Each row of a before or after table is a point. The points were changed in one or more steps. Then noise was added and the rows were shuffled. The steps act on how far a point lies along the listed directions, d1 being the first. What was done? A step turns or swaps two directions, mirrors them in a line or flattens them onto one, adds a multiple of one to another, or multiplies one. Angles are multiples of 10 degrees, from the lower direction toward the higher: turns from -170 to 170, lines from 10 to 170 but not 90. Use the fewest steps. Two steps may share a direction if one is a turn and the other turns, adds or multiplies; they go together, in the order done. Otherwise the lowest direction goes first.

Directions:
(1): 46 50 -1
(2): 44 -41 -33
(3): -25 21 -60
Before (8 x 3)
-56 16 2
-14 -2 0
-18 -15 -25
-49 -22 -19
57 24 16
39 36 -6
27 -4 13
11 6 1
After (8 x 3)
5 11 -2
-8 28 -10
-15 -52 16
33 43 6
0 -13 -1
-8 -21 25
20 -52 -9
15 61 -14
Steps: turn d2 and d3 by -170 degrees

Directions:
(1): -40 3 31 -40 44 -2
(2): -3 -60 -22 -40 -19 -7
(3): -57 -10 13 32 -32 -23
Before (11 x 6)
12 0 -11 14 -18 -4
-24 -23 8 -27 4 3
12 6 -5 12 -7 -1
30 12 -14 5 -9 5
-19 -36 -1 -4 -30 -6
31 1 -24 36 -34 3
15 5 0 5 0 -5
60 8 -26 -3 -6 28
-7 -7 -12 7 -10 1
-50 -25 7 -15 -4 -5
-9 -22 -4 0 -9 -9
After (11 x 6)
29 13 -12 10 -8 4
-16 -38 -5 -10 -29 -4
14 4 -4 12 -6 0
-7 -8 -15 6 -9 2
13 -1 -10 14 -21 -5
30 -1 -24 36 -35 3
61 16 -22 3 -2 29
12 6 1 7 1 -6
-46 -30 7 -19 -5 -4
-21 -24 5 -31 7 2
-6 -24 -5 -2 -8 -8
Steps: turn d2 and d3 by -10 degrees

Directions:
(1): 3 -31 23 24 34 -46 -20 43
(2): 0 -57 10 -6 24 0 6 -60
(3): -2 -5 2 -10 -40 -56 52 -4
(4): -36 29 46 26 30 13 41 -6
Before (9 x 8)
10 7 -18 -8 -6 0 -21 28
3 3 20 11 14 15 -16 11
-19 31 29 11 25 15 4 20
5 -56 26 2 17 -30 2 -36
7 -5 -3 -3 -1 30 -1 -28
-13 7 2 -2 3 -6 -7 12
-21 11 22 22 32 14 -19 26
-7 13 -2 21 34 31 -34 17
7 -6 5 2 17 -32 15 18
After (9 x 8)
-19 6 24 25 37 8 -20 30
-18 29 32 9 26 15 5 20
8 -2 -6 -8 -3 36 0 -34
9 -9 7 4 22 -37 11 23
-5 11 -2 23 34 30 -34 19
9 8 -19 -8 -5 -1 -24 29
-14 6 3 -3 6 -6 -7 13
6 -59 28 4 21 -35 0 -30
3 -1 21 13 15 10 -17 13
Steps: multiply d1 by 1.3

Directions:
(1): -19 -14 25 -16 -21 31 1 3 6 60 -33
(2): 16 31 -3 -18 -42 37 15 38 8 -10 33
Before (9 x 11)
-5 10 -2 -19 -29 41 10 33 3 8 3
-4 0 19 -24 -30 39 13 20 14 43 -11
-6 12 -5 -2 7 3 -10 -6 3 -7 6
7 -2 -7 7 -9 8 0 11 2 -11 10
-2 25 5 -32 -60 58 9 41 8 17 24
-8 -7 0 6 15 -23 -5 -9 -2 -4 14
2 9 -2 6 5 1 -2 -10 -5 -5 0
14 26 16 -32 -42 30 11 28 4 19 9
0 9 -4 -6 0 9 5 7 -3 -7 17
After (9 x 11)
5 10 12 -26 -33 38 16 27 14 26 4
-9 6 0 -20 -29 41 10 29 4 15 -2
-9 9 -3 -1 8 4 -10 -10 1 -3 1
10 21 18 -33 -39 29 10 23 2 26 1
2 -10 -2 6 -3 9 -1 7 3 1 0
-10 -9 1 4 14 -23 -6 -10 -2 -5 13
1 8 -1 6 7 1 -1 -9 -3 -4 -2
-5 2 1 -6 3 10 3 1 -4 4 7
-9 15 11 -31 -56 59 6 36 9 34 10
Steps: flatten d1 and d2 onto the line at 50 degrees

Directions:
(1): 2 40 0 6 25 31 7 -7 -16 -20 -5 -15 -52 24
(2): -30 9 24 60 17 25 -14 17 2 24 -2 10 18 -1
Before (13 x 14)
12 8 -17 -19 9 3 0 -6 -6 -21 3 -8 -21 9
-1 23 4 11 17 16 3 -1 -2 -7 -8 -11 -20 8
-9 5 5 13 14 10 1 0 -2 -2 -5 4 -13 4
-8 4 14 17 7 13 -1 2 1 3 0 3 -2 0
2 5 -6 -5 4 5 7 2 4 -10 -1 2 -8 7
-6 0 -2 -6 0 6 4 3 1 -3 4 3 -11 5
-1 -37 -2 -25 -25 -31 -1 1 12 12 1 18 52 -21
1 -7 -9 -23 -10 -11 1 -4 5 -10 -1 -9 -9 3
11 19 -5 -14 7 8 2 -4 -7 -14 -1 -14 -27 6
6 21 -5 4 16 16 3 -1 -4 -11 -3 -5 -23 14
5 4 -5 -14 1 3 8 -7 -9 -9 2 -5 -18 6
14 4 -1 -4 2 5 14 -3 -3 -9 -3 -8 -24 6
-13 -7 5 24 4 2 -15 9 5 17 2 -2 19 -4
After (13 x 14)
15 -3 -19 -26 3 -5 -2 -7 -4 -19 4 -5 -12 4
7 20 -3 -5 13 8 6 -7 -2 -13 -9 -14 -26 8
7 -3 -8 -19 -2 -2 8 -7 -6 -8 3 -5 -11 3
4 3 -8 -9 1 5 6 3 4 -13 -1 2 -5 7
13 17 -11 -12 10 8 5 -3 -3 -18 -3 -6 -22 13
-7 5 2 5 15 6 4 -4 -4 -8 -6 1 -18 4
-4 -2 -2 -9 -2 4 3 1 3 -4 5 4 -10 3
-1 -16 -7 -21 -12 -16 -1 -1 7 -6 -2 -7 0 0
17 11 -8 -27 -1 -3 2 -7 -6 -15 2 -14 -20 4
-16 -32 10 4 -16 -17 -8 9 11 24 -1 21 60 -22
17 -4 -3 -12 -3 -1 16 -4 -2 -10 -2 -8 -18 4
-2 9 13 12 9 14 1 -2 0 -2 0 -1 -8 2
-13 2 6 28 12 13 -14 7 3 13 2 -4 7 2
Steps: turn d1 and d2 by -30 degrees
